Every row gives one point. A path goes straight from each point to the next, and from the last back to the first. The post is the endless flat space through its rows: a point in 2 columns, a line in 3, a plane in 4, and so on, so that a path can go around it. How many times does the path go around the post? Going back the other way cancels.

Post (2 x 3):
[[  9  25 -50]
 [-29 -18  21]]
Path, 16 rows:
[[  7  34 -95]
 [ 40 -31 -47]
 [-15 -21  43]
 [ -5  57   8]
 [-55  47 -20]
 [-22 -24 -41]
 [  6 -22 -52]
 [-49   3 -30]
 [-76 -17  80]
 [-24 -17  55]
 [ 50  -7 -37]
 [-22 -37 -10]
 [-41  21 -45]
 [ -5  33 -18]
 [  3  15   5]
 [-39  18   5]]
Times around: 0

Post (7 x 8):
[[ -2  18 -29  -8 -10   9  -6 -20]
 [ 41 -19   1  27  -8 -27  39 -12]
 [-48  16 -25  23  -2 -41  33 -11]
 [ -1 -18  -1  -8 -49  20  40 -26]
 [-17  19  16  17  23 -26 -57  23]
 [ 21 -30  20  18  10  47   4   3]
 [  2  23 -41 -63  -5  12  -7   4]]
Path, 31 rows:
[[ -9 -16 -29 -13 -16 -16 -44  12]
 [-25  13 -52 -27 -54  38  51 -27]
 [-45  42 -16 -23 -44  -8  58  -7]
 [ -9  24 -17  31  -7  -7  38  -6]
 [  0  -7  21 -85 -59   6 -15  53]
 [ -3  45 -23   2 -57 -10  14 -49]
 [-21 -27  35   9  -8 -38  65   3]
 [  8 -12 -13  26  50  12 -18 -17]
 [-44  -9 -30  35 -42  15  36 -50]
 [ -2 -11  -3  13 -18   6   6   3]
 [-17   8   3  21  -4  33  21  26]
 [-56  -1 -10 -18 -71  41  62  -7]
 [ 31  -1 -32   2  36  95  79   2]
 [  0 -13  63 -37 -69 -30  23 -28]
 [  7  11   2  19  13 -46 -41  -4]
 [  3  12   3  17  61 -46 -28 -18]
 [-65  12 -18 -17 -58 -37 -23 -19]
 [-29  13 -28 -23 -21  43 -28  -1]
 [  6  14 -32 -13 -50  45  36 -22]
 [ 14   6 -51  33  10 -19  43  -1]
 [ 18   4 -44 -10 -29  52  11 -29]
 [  5  23  -8  -4   0 -16   5  20]
 [  6  16  28  29 -10  15  49 -32]
 [ 10 -14  -1  44   0   2  35 -39]
 [ 36 -28 -13 -25  -2 -31  19 -12]
 [  2 -26 -42  28   9  35  13  -6]
 [ 46 -10   4 -11 -65  -2  16  10]
 [ 41  36 -13 -23 -24  46  10  -7]
 [-29   8  65   7  -7  40   2   2]
 [-31 -17  31   3  23 -42  13  25]
 [ 57 -44  -3  -5   6  16 -17 -19]]
Times around: 4

Post (13 x 14):
[[ 15  10  -9 -19 -55  35  -5  -5 -41 -13 -60 -43  69  41]
 [ 37  -2  30  48  27 -12  -1   8   6  -7  34  -7  35 -20]
 [-44  35  18 -37 -19  55 -34  -1 -17 -12 -30 -20  95  31]
 [-15  41 -27 -27 -35   9 -30  -8 -31  22 -41 -81  65  38]
 [  4 -17  12 -15  18  20   5  15 -10   9 -38 -11 -22  18]
 [ 43  -2   9  -3  21   2 -15   9  -8 -32  40 -21  17 -20]
 [ 35  15  46  18  10  22 -39  -2  -3 -18  14  -6  17   9]
 [ -7  22 -18   9   6   4  15 -23 -18   0  -4  -4 -35  14]
 [ 20  10  35  23  -2 -39 -28   8  19 -39  19  -7  13 -12]
 [ -1 -25 -25  28  11  45 -24  -6   1  -3 -21   2 -31  12]
 [ 25  -1  36  29  51 -33 -24   5 -35 -36  23 -26   8 -13]
 [ 35  19 -34  14  46  18  10 -28  22 -16 -55  14 -29   2]
 [ 16   3 -42  22  23   7   9   4  10 -15 -12   4 -37  53]]
Path:
[[ 23   3 -52 -19 -18  14 -11  45 -23 -14 -18 -87  66  47]
 [ 59  26  16  41   2  27 -10 -13  33 -51 -42  82  25 -50]
 [ 45  34  -4   2 -25  60 -51 -49  36 -58 -11  45  -2   0]
 [ 48  22  30  24  18 -26 -16 -39  16 -45  -3  -7 -27  12]
 [  4  19 -30  -2 -23 -11 -22 -68  36 -32 -25  48 -66  -9]
 [ 11  -7   1  34   3 -33  -7  10 -35 -22 -19 -15  32 -15]
 [ 45  -7 -10 -25  42  11 -59  24  -5 -38 -35 -22   1 -47]
 [ 14   8  -3  23 -13 -38 -10  11  11  41 -20 -23   0  38]
 [ 40   2   7 -39   6  44  -9  18   6  -2  -7  -7  -4  62]
 [  5  20  -5 -13  31  26 -37 -28 -42 -14 -27  -7  33 -47]
 [  8  15   0  73 -15  30   1   0 -29   9  32 -23  -6 -16]
 [-20  51 -72  13  -2  54 -55 -53 -19 -22 -45 -71  41  41]
 [ 29 -47   8 -16 -16  91  -2  -7 -29 -17 -28  -5  39  16]
 [ 63 -16   2  19  11   4  -7   0   1  -1  33  22 -23 -15]
 [-16  15  -7   5  29  21 -37 -29 -10 -30 -13  18   7 -21]
 [-33  34  21 -15  59 -72 -27 -38 -17 -35  10 -37  22  -6]
 [  5  38 -28  54  -2 -53  49  -7  24  -1  13 -11   0  60]]
Times around: 0

Post (17 x 18):
[[ 24   5 -12  18 -11  -7 -28 -56   1 -22 -53  21  -2  48  16  34  38  38]
 [ 34  -5  -2  -3  10 -37  -4   5   4  28  28  -2   8   6 -19   5  17  31]
 [ 22  12  -5  24  10 -38 -21  13  -1  35 -28 -11 -22  41  13  40  -8  24]
 [-15 -55 -55 -48  17 -95 -24 -55  20 -11 -41  -6 -18  21 -30  36   5 -53]
 [  1   9   2 -17 -55  13  12   7  15 -23  10   4   6   5 -25  -1 -30  -7]
 [ 19 -28   8 -19   5  30  15 -20   7  36   9 -16   4 -15 -29  17  -4  21]
 [-26 -19 -21 -16 -29  29  -5 -13   4   8  36 -17  22   8  -8  33  17  13]
 [  0 -13 -43   0   6   7  -7 -12   8  10   3   4   4 -24 -25  38   7   6]
 [ 33  18  -1 -47  29  22 -28  12   2 -24  12  -1 -40 -25  -3  33   9 -24]
 [ -1 -14   3  12 -11 -10  28  11  15  -7  17   2   2 -21  29  25   7  11]
 [-11 -40 -43 -38   6  -1  15  20   9 -21  25  -9  -6  13  -5  21   2  19]
 [ -2   9   7 -19  -5 -11  -7  44 -32  20 -23  -5  -2 -13  17  15  18  12]
 [-12 -13  34 -13  44  23 -18  70  25 -18  13  20  25 -32  -2  -4  20   4]
 [-25 -22 -88 -51 -20  45  11   6  25  40  29  35  36  10  87  52  64  34]
 [-66 -19   6  -7 -21  17 -24  -9  -9   9  34 -34 -75 -10 -32 -36   1  -1]
 [-32 -38  13 -12  19  42 -27  -6  -2 -10  46  -7  61  -8  35 -59 -22  23]
 [  7  37 -22  33 -55   3  40   0 -22  -4 -24   9 -20  64   5  17  17 -35]]
Path:
[[-20  12  24  32 -73  60 -64  15  -1   2 -49  -9  18  11  42  71   3  49]
 [-31   9 -42   4 -90   3  15   2  43 -55 -35  -6   9  59  28  62 -13  27]
 [ -1 -36  16 -17   0  17  33 -12  48   3   2  -2  55 -37   9 -30   9 -22]
 [ 10 -22  14  -5 -19 -24  86 -38 -18  15  20 -52   6   4 -47   3   0  10]
 [-12 -33   3 -15  -2 -28   3 -45   6   6  25 -27 -27 -43  13  31 -27 -11]
 [-30   6 -35 -22 -52  35  16  59 -45 -25  22  10  13  13   0 -21 -16  -5]
 [ 27 -25  23  -1  23 -53 -56 -48   9  60   8 -16   2  -1 -19  -3   7  17]
 [ 25   9 -18  21  -9  31  -9 -16   3  -9 -40   7   8 -43  35  22  -9 -11]
 [ -9  15 -64 -12  21  12 -19  31   7  31  17 -32 -39   9  14  25   5  79]
 [ -8   3  -4 -22  50 -47 -21  17 -32  22  50 -32   8 -14 -58 -47   0  35]
 [-35  -8 -26  40 -40 -16  29   4  23  -6  24  22 -20  38  -2  36  22  53]
 [ 38 -15  19  -2  -3 -41  18   1  25 -10   2  41 -15  42  27  19  51   7]
 [-50 -30 -52 -15 -34  27  -6  12 -11 -52  37 -25 -14  19   6  37  27   6]
 [  1 -35 -39   5  21 -10  -3 -46  16  -3  38 -11  15 -13 -29 -31  21 -24]
 [ 18  31  -7 -10  40 -44  18  11  36 -22  24  14 -47  -5 -20 -25  15 -26]
 [  2   8   0 -35 -10  14   3  22  20   2  -2  37 -15 -35   8  -6  -7  43]
 [-41 -40 -70  -3 -58  73  68 -34  25   4  62  46  33  35  22  19  45  10]
 [-13 -53  -8 -28  15  62 -33  15  -9  25  53 -20  45 -50 -30  -2   3  -4]
 [ 23 -12  23  56  22 -43 -29  11  11  11 -19 -22 -17  40 -15  40   9   3]
 [ -6 -45 -32   6  16  -9   2 -28  26  53 -18  -5  -9 -19  -7  10  12 -14]
 [-57   9 -45 -20  -9  16 -43 -17 -22 -11 -52   0  14 -42   7  15  61  47]
 [-46 -16  21  -6   7 -10  20  13  -8 -18  25  -6  -9   9 -28 -48  44  15]
 [-31 -27  38  -3  27 -30  -2  -5 -26 -10  21 -17   0  -1  14 -13  -5  -9]
 [ 14 -21 -32  17   1  53   7  -7 -44  37  -7   5  12  -1  -7  26   7 -12]]
Times around: 4

Post:
[[  2  24 -11  11  -3   1  -2  -2  23   8   5 -13 -51 -38 -46  37  -5 -20]
 [-20  21 -42  15 -36 -40  14 -36  19  21  -9 -23   4 -23   8  -9  23  -4]
 [-39  48  13 -20 -18 -22  28   5  27 -27  11  22 -37 -17  17  24   9  15]
 [-16 -33  68 -26 -48 -28  51 -18   8  -6   3  17  30  38 -21   6 -27  25]
 [  8  -4  25   3   3   6  15  31 -77   2  -2  18  33  28  21  15   4  28]
 [  5  14  41 -43  57  13  45  38 -34  13 -20  -2  30  12  17   6  13  -5]
 [ 42 -20  59 -21  48 -11   8  24 -71 -38 -12   3  31  31  42   9  11  -9]
 [ 30 -37  69 -38 -10  -5  14  15 -46   1 -43  45  13  13   6 -27   1  -6]
 [-31  44 -43  32  -4 -11  10 -29  31  30 -10  -7 -39  38  11  10   9 -32]
 [  2 -24  42 -28  30 -11   0  61 -62   5  30   8  35  29  19   0  17 -28]
 [ 27 -35  14 -15   3   4 -11  33 -20 -12   4 -17  -1  42  32   0  -7  34]
 [ 13 -12  -1 -36 -16  -8 -14 -26 -29  14  25  -4  -4  15  32  33  18  12]
 [-44   9 -17 -14 -16  -7  -1 -25  32 -23   0  25  -1 -17 -17  20  -9  -5]
 [ 23 -16  59  -9  40 -11  29  13 -20   2  33  41  37   9  16  -9   4   8]
 [ 20  22 -27 -24 -26 -56 -19 -20  -3  16  -8  -5  14  27 -11   2 -11  20]
 [-23  78   1  -1 -40   7  15 -25  55 -14   8  -7   7  -8  -5  15  29  -4]
 [ 18 -13 -12  14  -7 -44 -40   6   6  53 -49  -4   4   6  10  41  11 -14]]
Path, 32 rows:
[[ 46 -27  50 -19   5  24   3 -14   6  -4   3  32  34  27  -1 -15   8 -30]
 [ 52  28  38 -38  95  19 -17  37  11 -12  29  -8 -27 -23  29  67  13 -40]
 [ 51 -37  30   4  21 -19 -17  -9  15   4 -87  38 -10  19  -4  21 -53   7]
 [ 31  21  67 -23 -42 -21  13 -19  37 -19  56  41  28  26  -3  -9   9   2]
 [  3 -29   1 -25 -14 -10 -37  20 -30 -40  59  54 -27 -18 -52  39 -65  17]
 [-25 -29  26  21 -25  -9 -16   1   0  27 -31 -21 -28  51  39  19 -18 -26]
 [ 18 -38 -20  67  26 -95 -74 -26  14  67 -59  -9 -26 -54   5  24  17 -50]
 [ 37 -69  26 -73  62 -50 -36  71 -63 -17  39  17  56  55   3 -18 -31  36]
 [-13  10  -8 -59 -49  -4  27 -23  -2 -80  57  31  23  38  13   2   9  58]
 [ 33 -24  27 -29 -43 -30  20 -20 -17 -21 -84 -10  -2  32  40   1   2   8]
 [ -3 -15  72  18 -16 -42  71  18 -16   8  -4  62  -4  11 -33  18 -33  25]
 [  9  -8 -24 -14   1 -34 -24  22 -21 -14 -14 -69  18  25   0 -24  31 -35]
 [ 18  10 -39  30  12 -52 -52 -27 -22  58 -28  24  18 -12   4 -56  44 -74]
 [-28  -3  18  69 -38 -28  10  21 -27  36 -76 -34   7   3  59  -5  44 -34]
 [-15  25 -50   5 -37  -9 -18 -12  24  11  19 -27   1 -12  12  54 -11  40]
 [ 43  12  63  -5 -14  20  52 -17 -33 -32  17  57 -71  45  77  16  -2  29]
 [ 50 -27  52 -13  23 -39 -19  20 -35 -28   4  25  13 -19  15 -16 -28  -1]
 [-14  31  51   0 -18  39  50   4 -10  39 -43 -10 -41  -2  65  -9  55 -14]
 [-29   1  56   9 -20 -14   2  34   8  14 -88  21 -46   2   8  49  13  -7]
 [-18  41 -34 -14  -6 -14  82  -3  49  15  32 -48 -37  11 -44 -37  12 -12]
 [ 11  67   4   3  29   6  52  28  13  43  -1   1 -18  51  20  33  22 -17]
 [ -5 -27 -68  28  25   6 -12   4  14  21 -55 -13 -42 -16  28  16 -20 -49]
 [  5 -22  17 -22 -49  47  36   4 -15 -68   5  43  61  27 -34 -15 -38  53]
 [-44  74   9  18  33 -88  87 -18  41  17  33 -11   5  -2   3  55  57 -45]
 [ 32 -50  43  -3  13  23 -11  18 -61  25  -3  18 -31  46 -24  27 -17   2]
 [  6  45 -23 -12   1 -12  58 -17 -31  34 -23 -26   1  56  -3 -35  22 -12]
 [-11 -20   6   6 -19  34  16 -37 -44 -32  34  39  26  41 -15  12 -11  -8]
 [-37  47  56 -44 -64   8  56 -36 -17 -51  63  30  66  -5  28  55  22  26]
 [ 28  12  51  10 -33   2   7 -20 -21  13   2   2  -7  50  61 -34  18 -20]
 [ 35 -27 -15  21  19 -69 -59  -6 -42  70 -54   6  39 -32 -27 -15  14 -63]
 [  9 -23  40 -47  14 -37   4  58 -72 -22  14  18 -12  35  -9 -35   4  -5]
 [ 40  -5  11 -21  32 -23 -21  31  -6  12  -7   8  28  27 -37  -7  -5 -24]]
Times around: 2

Post:
[[-32 -25 -26   7 -24 -13  18  -9 -27 -15  23  -8 -29  32  12   4   2 -10]
 [-33 -25 -21   0  18  14 -43  44  35  43 -75  -4  47   7  -5   3  11  14]
 [ 16   8 -48  27  -1  31  16   7   5 -39  40 -30  -2  -4  17  -9  -4  13]
 [ 23 -15  16 -21  41 -25  -2 -19   3 -40  -1  17 -27  21 -43 -14  24 -14]
 [ 13 -12  29 -26  26 -45 -30 -13 -17  -8   8 -23  -1 -10  12 -36  26  -1]
 [ 36  -1  60 -13  -7 -19  -7 -17  17  11  33  -9 -37   1 -27  -5  45 -11]
 [ -2  38 -44  33 -20 -32 -18  25  28  -9  22 -16   8  22   1  10 -21 -26]
 [  6  14 -45 -26  -9 -13  19  13  12 -17  14  11 -27  21  28 -27  -6   5]
 [ -5 -18  17  27 -11   1  15 -15  10 -23   3  -9 -44  44  13  -1 -38  17]
 [ 20 -11  35 -10   9  16 -21  -4   3  -7  41   1  -3 -42 -29 -14 -20 -17]
 [-23 -21 -54 -36  21  -4 -75  40  15  43 -51  14   7   7  26  62  -9  45]
 [-55 -42   5   3  16  22 -34  67   7  43 -34  35  50  58  -3  37   1  58]
 [ 25   4 -15  54 -22 -16  24  13  -1 -12  15  24  -3   0  -6  13 -16  14]
 [  6   7  50 -33   1   3  -6 -52 -13 -30  21   4   5 -24 -30  -6  24  15]
 [ 11  -5  14  -1 -32  35 -23   5 -48 -25  -8 -14 -16  20  10 -10 -13   1]
 [ 15   2  -9  -1  -5  -9  19  14 -18  12  22 -31  23   1  -7  27 -26  -3]
 [ 21  19  67 -23  30  -3  -8   5 -12 -27   5 -14  -5 -28  -3  22  28 -49]]
Path, 26 rows:
[[ -6  -5 -30  -6   7 -26   4 -40  -6  20  53  -5  10 -21 -15 -28   1  24]
 [-27 -17 -63  29 -12  18  13  14   5  21  11 -42  -6 -43 -30  88  22 -54]
 [ -2 -67  30   3 -11 -63 -42   2 -26  -9 -53  22 -27  52   9 -60  -6  47]
 [ 16 -37 -31 -46  43 -18 -22  18  27  -2 -53  51 -25   9 -33  14 -26  42]
 [ 40 -22  -6  38  -7 -14   6 -63  49 -56  17  -6 -91 -42 -17  32  46 -60]
 [-20  -6  -3  36  10 -20 -68  -4  13  -2   5 -11  51  -9  38 -53 -35  24]
 [ 28  32 -26  41  11 -53  -4  -3  12  25  -3  30  26 -13 -16  12 -36  20]
 [ 15 -10   0 -15  34 -10  34 -30 -57 -20  12 -23  39 -27 -25 -17   8  59]
 [-69 -31 -49 -35  41 -14 -28  26 -24 -42 -51  40  36   2  -5  26   3  60]
 [-39 -19 -12 -28 -12  14  57 -45 -16 -72  48  10  -4  35  -3  15  15  14]
 [ 11  10  70  60  20 -33 -25 -39  60 -19 -14  -9  29   3 -40 -41  37 -56]
 [ 11  11  15   3  32  12 -31 -22  31  17 -63  -2  26   2 -17 -10   8  25]
 [  7  13  11 -17 -46 -48  28  10 -95   4 -20  -7  13  32 -29  -4 -34 -12]
 [ 36  38  11 -17 -17 -12  31 -47  -6 -30  49 -38 -34 -27 -28 -13  -8  -7]
 [ 34  -1 -35  26   4   8 -12  -3  21 -18  41 -54  -9 -41 -43  38 -22  -1]
 [ -7  34  23  43 -45  19  -6  -2  -5 -46  21   0 -59   6   9   8 -13   9]
 [-43  41 -13 -27  -1 -31  11   9  44  30  33 -39 -48   3  28  42  -4 -20]
 [ -4  22  38  39 -23 -19  44  42  12 -11 -25   2  25  26 -31  22  18  -8]
 [ 17  14 -22  50 -13  -9  29  31  20 -40 -34  -3  -1  23 -11  28  35 -37]
 [-31 -45 -50 -48  16  49  -6  -9 -19   8 -29 -47  27  45  -2  41  22  30]
 [  3  20  61  33  10  10  23  -4  17   5  51  -5   1  42  20  14  -6  11]
 [ 21   7 -40  12  46  20 -19  91  -4   6 -50  49 -13  -8 -23  45 -28 -20]
 [-29 -33  34  27 -20 -18 -27   6 -26  13   1 -64 -16  55   0 -12 -19  53]
 [-66  -1   9 -33   9 -17  31  -2  31  -5  -3  -8 -33  75   6 -35   6  54]
 [ 32  20  31 -15   6  16 -33 -47  26 -19  37  40 -49   2 -29   0  -1  71]
 [ 18  -8   1 -33  28  63  -4  -8  26  20  46  16  24 -25   1 -17 -34  29]]
Times around: 3

Post:
[[-13   3  54 -31  29 -15  -9  35   0  -4  33 -13  58  -6 -19  -6  23  36]
 [ 13  -5   8 -22 -16 -32  18  -4  31  53 -58  10  43  23  40  35 -22  -5]
 [ 31   7  58 -26  22  10  -1  13  16  -7  37  -1 -13  -7  22 -31  61  22]
 [ 25  -3  13 -44 -18 -31  -4  -5  63   8  11  -4  54  48  15   8  -8  30]
 [ 18 -30  19  14  39  36  -6 -44 -32   6 -11 -17 -17 -33  -1 -17 -36 -16]
 [ 14  24   6  16  30  -6  -2  -8  10 -44 -21 -23   1 -34  38 -27   2  13]
 [-28 -22 -39  22  49  32   8  -7  -2   8 -15 -25 -19  -7  28 -33 -12   8]
 [ 31   8  30 -33 -31 -13 -61  48  11  19  28  -5  28  15 -19  20  23  24]
 [ 28   2  42  -6  50 -14   7  38 -18 -13  45 -22 -27   0  -9  22   9  49]
 [-23 -36 -41  14  -5 -21  11 -30  -6 -14 -29  18 -73  -9 -14 -27 -16 -51]
 [ -4 -17  45 -10 -24 -17 -25  14   9 -21  -5 -32   1  53  16  14  62  30]
 [-45 -33   5  13 -17  35  10 -25  21  -7 -41  29 -75 -16  -1   3 -33   0]
 [ 22 -22  43  17 -29   6  11  34  11  -8  32  16  36  31  23  24   0  38]
 [ -6 -24 -29  19   6  19   4 -46 -28 -24 -66  37 -49 -28 -18 -37  -9  17]
 [  0  -1  -4  16 -14  11  38 -15   3  10 -21 -31 -29 -32 -12 -13  11  17]
 [  3   7  11 -38 -35   7  17  13   2   7 -34  12  14  45  17   1 -38   7]
 [-16   5 -43  17  29  35  37 -62 -19  -8 -17   8 -26 -26   1   5 -13  -7]]
Path:
[[  0 -40  -2  28 -31 -12 -27  -2   4 -19 -40 -27 -10 -19 -10 -12   1 -76]
 [-14 -18  56  24   8  18  39   9   5  30 -12  12  71  -4  21   9 -36  -2]
 [ 52  25  30  -5  16 -17   7 -14 -31  36  -1   4 -45 -38 -13  -5 -16   2]
 [-26 -48  13  26 -14 -11  44  14 -30  -5 -38   8  33   5  48 -34  -7  17]
 [  5 -34  -8  23 -40 -18  36  23   6 -37  -8  79 -74   7   5  35 -28  -8]
 [ 23  21  20  16 -68  40  89 -18  25 -37 -81  29 -22  48  61  11  54  68]
 [-16 -10  47  25  33 -22  37 -17 -15  20 -22 -40  45   3 -11  18 -19  12]
 [ 46  10  77   7 -37 -73 -13  12   0 -24  -1 -36  48  -3  34  42   6  57]
 [-32 -29 -16 -19  25  44   1   0   5  37 -21 -44  -8  -7  40 -20 -11  11]
 [ 17 -63 -27  30 -39  -5   8  61 -50  30 -37   8 -60   9 -53  28 -85  -4]
 [ -8 -13  49  29  -6  17  26  30  53 -15  28  -4   4  63  47   7   7  28]
 [ -8  28  13  22 -19  38  46 -29  33  -2  13  24 -11  -6  55  22 -39  39]
 [ 39 -38  34   9 -36  -3 -30  41 -32  33 -16  14 -79   4   6  49 -29  -7]
 [ 24 -18 -12   9 -95   0   6   3   2  -5 -21   6  26   8  18  -7   2 -45]
 [-35   3 -22 -19 -13  -8  38   2  21  -6 -29  -6 -12  20  -7  -3 -42 -16]
 [ 24 -16  16  -4  19  12 -44  -7  -7  -7  54  12  30  15 -40  -1  -7  20]
 [ 51  -6  30   5  20  22   6 -64  -4 -27   0  27  43  -4 -22 -18 -21  14]
 [  2  19 -44   1 -31  12  43 -24  56 -22 -47  18  28  28  40   4  -2  15]
 [ 26   7 -33 -23  14 -51  15  17 -30  -5  15  32 -15 -26 -25  -8  31 -11]
 [ 39 -32  34  37  17  10   8 -18   6 -11  -8   6 -55 -13  38  -2 -27  44]
 [ 17   6  77 -30  26   2 -19  -6 -55   2  25 -30   9  41 -15  18  56  -6]
 [ -7 -20 -31  24   8   2 -44 -41 -15  -9 -58 -70 -21  -2   1 -28  39 -24]
 [ 60   6  70 -15  33  -9  -6  -5  10 -32  68 -60 -14   1   7  22  79  43]
 [ 21  -7  12  18  -4   2  31 -22   3  10  12 -16  20 -27  30  -2   8 -11]
 [-61 -44  33  18 -12  47 -48 -22 -26   9 -26 -41   7  -1   7  -1  -4  30]
 [ -8 -12 -25  31   1  -5 -44 -28 -20 -72 -54   1  30  -5  54   0  40  40]]
Times around: 2
